Every row gives one point. Examples show where two turns around zero, p and q, send a point. Write where each new point lands after one turn and then the other. Backwards means that the second turn is done in reverse. Each puzzle has new turns, and all numbers are rounded.

Turn p:
[-16   6  28] -> [-30 -14   4]
[-50  18   1] -> [-28 -19 -41]
[ 35  29 -33] -> [19 52 -7]
[ 4 23  1] -> [-13  19  -5]
[ 53 -34  16] -> [26  5 59]
[-26 -42 -14] -> [ 26 -43 -11]
Turn q:
[70  1 37] -> [-11  11  78]
[-12 -22 -28] -> [ 16  23 -26]
[-41  22  25] -> [ -1 -50 -18]
[  5   4 -33] -> [-15  25 -17]
[-21  -5  -1] -> [ 10  -9 -17]
Where do these land?
q, then p: [ 5 21 37] -> [ -3 -37  21]
p, then q: [ 40   4 -25] -> [-38  -6  28]
p, then q: [ -7  25 -47] -> [-42  30 -15]
p, then q: [-25 -61  -2] -> [47 37 28]
q, then p backwards: [-37  16  30] -> [-37 -34   3]
p, then q: [24 -4  7] -> [ -5 -18  18]

Turn p:
[  7   6 -29] -> [ 22 -15 -15]
[10 14 -1] -> [ -4 -17  -1]
[ 3  8 17] -> [-16  -4   9]
[ 55 -16  13] -> [-39  -7 -44]
[-76 -13   1] -> [36 44 52]
Turn q:
[-53  11  26] -> [-12  56  17]
[22  8 26] -> [  6   4 -34]
[ 36 -23  -9] -> [ 26 -34 -11]
[ -5   4 -44] -> [-19 -28  29]
Where do these land?
p, then q: [-31 -34 -19] -> [-30 -18 -35]
q, then p: [-54  24  -2] -> [ -8 -12  57]
p, then q backwards: [56  5  8] -> [37 43 -8]
p, then q backwards: [ 40  11 -23] -> [46  9 -1]
q, then p backwards: [-26  -9  17] -> [-25 -20   4]
p, then q backwards: [15  4 19] -> [  0  22 -11]

Turn p:
[-13 -37  31 -18] -> [  7 -26   0 -46]
[ -5  -6 -31  25] -> [-15  37   7   1]
[-18 -23  20 -57] -> [ 41 -36  22 -33]
[-18  42  -2  27] -> [-35  -3  15  37]
[ 54  25 -18  22] -> [  3  26 -44  42]
Turn q:
[-24 -21 -68 -56] -> [-41  -2  84 -10]
[ 52 -12   7  -6] -> [ 43  19   4 -27]
[ -8 -33  31  -5] -> [ 7 36 -4 28]
[ 7 28 18  4] -> [ -3  -2 -30 -16]
[-31  34  -2  27] -> [-25 -36 -28  11]
[ 4  4 14 35] -> [ 19 -15 -26  14]
Where do these land?
q, then p backwards: [-26  28 -17  30] -> [ 0 22 46  4]
q, then p: [ 42  -3 -31 -42] -> [ 36 -56  -8   4]
q, then p: [-40  -1  25  -7] -> [-34  14  28  12]
p, then q: [ 36 -49 -25 -22] -> [  4  -4  13 -68]
p, then q: [-9 20 17 27] -> [-15  -9   3  34]
q, then p: [-40  27  22  39] -> [-20  56  22 -19]
p, then q: [ 37 -22  10 -24] -> [ 20  -5  33 -32]
